Each row of a before or after table is a point. One or more steps were done to the points. Then noise was added and the rows were shuffled. The steps act on columns, c1 being the first. What was done? A step turns or swaps two columns, mirrors them in a line or flattens them onto one, adds a multiple of one to another, or multiplies or shifts one. Angles are multiples of 10 degrees, from the lower column toward the higher: turns from -170 to 170, lines from 10 to 170 but not 90. Use the fewest steps. Two steps may share a column if one is a turn and the other turns, adds or multiplies; they go together, in the order done. Otherwise the lowest column goes first.

Before:
-0.33, 0.54
-0.96, -0.25
-0.40, 0.05
-0.22, 0.31
0.23, 0.08
-0.16, -0.03
-0.81, 0.15
-0.47, 0.41
0.37, -0.26
-0.28, -0.78
After, 10 rows:
-0.03, -0.15
0.04, -0.39
-0.24, -0.97
0.08, 0.25
-0.77, -0.28
-0.27, 0.38
0.41, -0.45
0.31, -0.20
0.14, -0.81
0.55, -0.32
Steps: swap c1 and c2

Before, 14 rows:
-0.37, -0.06, 0.49, -0.03, 0.09, -0.18
-0.82, 0.14, 0.58, 0.57, 0.04, 0.69
0.27, 0.24, 0.62, 0.09, -0.26, -0.16
0.16, 0.24, 0.12, -0.07, 0.39, -0.29
-0.12, 0.02, -0.39, -0.45, -0.12, 0.97
-0.05, 0.31, -0.39, 0.47, 1.28, -0.19
0.07, 0.21, 0.01, -0.21, -0.71, -0.56
-0.17, -0.17, 0.14, -0.10, 0.52, -0.03
-0.27, -0.05, -0.44, -0.07, 0.14, 0.24
0.10, 0.07, 0.53, -0.78, -0.74, -0.04
-0.35, -0.09, 0.05, 0.79, -0.11, -0.91
0.69, 1.03, -0.12, 0.01, 0.21, 0.37
-0.69, 0.53, -0.13, -0.40, 0.17, -0.01
0.07, 0.31, 0.21, 0.05, 0.20, -0.30
After, 14 rows:
0.19, 0.31, 0.23, 0.04, 0.11, -0.15
0.58, 0.21, 0.61, 0.09, -0.06, -0.28
-0.32, 0.01, -0.39, -0.47, -0.24, 0.64
0.37, 0.07, 0.54, -0.76, -0.20, -0.52
-0.70, 0.50, -0.11, -0.40, 0.07, 0.13
-0.14, -0.08, 0.48, -0.02, 0.07, -0.07
-0.10, -0.14, 0.13, -0.11, 0.13, 0.31
-0.53, 0.08, 0.58, 0.60, -0.15, 0.53
-0.26, 0.32, -0.39, 0.50, 0.45, 0.67
0.23, 0.22, 0.12, -0.05, 0.17, 0.04
-0.48, -0.02, -0.47, -0.09, 0.01, 0.28
-0.31, -0.13, 0.03, 0.78, 0.22, -0.77
0.09, 0.23, 0.01, -0.22, -0.09, -0.88
0.64, 1.07, -0.13, 0.00, -0.04, 0.41
Steps: add 0.5 times c3 to c1; turn c5 and c6 by 40 degrees; multiply c5 by 0.4
